Rows are points. Each copy is the shape, with its points in the same order, turned, moved and blurred by noise. Some copies are also mirrored. Which?

Shape (7 x 3):
-0.4 -8.4 6.6

-0.9 0.5 2.4

-1.8 0.1 5.9

0.9 1.1 7.8

-7.5 0.2 3.5

1.3 -3.5 0.2

0.7 1.8 -8.0
Copy 1 (7 x 3):
-0.4 -7.8 7.6

0.8 -0.1 2.9

1.1 0.5 5.2

4.8 -0.4 6.9

-3.8 2.9 5.9

-0.9 -3.3 -0.3

-2.0 0.5 -7.9
Copy 1 is: only turned
Copy 2 (7 x 3):
1.9 -9.8 7.0

0.7 -2.8 -0.6

3.0 -6.0 -0.8

6.6 -4.6 0.0

-1.7 -7.6 -3.5

-0.9 -2.1 4.5

-6.1 4.8 0.9
Copy 2 is: mirrored
Copy 3 (7 x 3):
0.8 1.1 9.9

-2.7 2.8 0.9

-2.9 5.2 3.7

-0.4 7.8 2.7

-8.7 3.0 3.4

0.7 -1.1 2.2

-2.4 -5.3 -6.2
Copy 3 is: only turned

Shape:
-2.4 5.0 0.1 1.4 0.2 -0.5

-4.1 4.9 -4.1 6.3 1.6 -6.4

3.0 1.9 -5.4 -0.2 -1.0 -3.1

-4.0 0.8 -0.4 -7.3 3.1 3.9

-1.7 3.0 3.9 3.8 5.1 -2.1

-0.8 -3.0 -1.9 1.5 7.7 0.0

-0.6 -4.0 -1.6 5.0 6.5 1.5

-3.0 -4.2 0.4 -9.0 -2.5 -11.9

-5.5 -2.1 3.1 3.0 -0.4 -6.0
Copy 1:
-4.9 4.2 1.1 0.2 1.6 -0.7

-7.5 3.1 -3.8 5.5 3.6 -5.0

-3.8 -1.3 -5.2 -2.4 -0.7 -2.6

-2.4 -2.5 8.0 -5.2 1.7 -1.8

-3.1 4.0 0.3 1.3 7.6 1.8

2.3 -2.4 0.5 0.7 6.9 -1.8

4.2 -1.1 -0.4 2.9 5.8 -0.9

-12.7 -11.7 -0.6 -1.2 1.4 4.1

-6.5 -1.2 0.5 6.6 3.8 3.9
Copy 1 is: mirrored
Copy 2, 9 rows:
-0.3 1.0 3.6 -4.1 -1.4 -4.7

-7.8 0.0 2.2 -4.2 -1.7 -9.5

-2.3 1.3 -3.1 0.0 -6.1 -3.5

5.4 -4.1 0.5 -7.3 -1.7 1.7

-0.2 0.0 2.7 -2.8 4.7 -8.0

-1.8 -3.9 -4.2 -3.1 4.5 -2.3

-5.0 -3.5 -1.8 0.2 5.7 -1.3

4.1 -11.1 -1.2 1.6 -9.3 -7.4

-3.0 -6.1 4.9 0.9 -0.8 -7.3
Copy 2 is: only turned
Copy 3:
-1.8 -0.7 -1.4 3.9 -2.5 1.9

-7.9 -2.0 -6.2 7.1 -1.7 -1.6

1.2 2.2 -6.3 3.8 1.8 -3.5

5.7 -6.5 0.8 1.6 2.3 2.9

-6.7 -0.1 2.6 3.9 1.3 1.9

-4.0 -4.6 -0.6 -0.6 6.8 -1.2

-6.0 -4.1 -0.8 -3.6 4.4 -2.8

5.4 -3.0 2.9 13.9 5.2 -8.2

-5.5 -3.6 3.6 6.7 -0.7 -5.3
Copy 3 is: mirrored
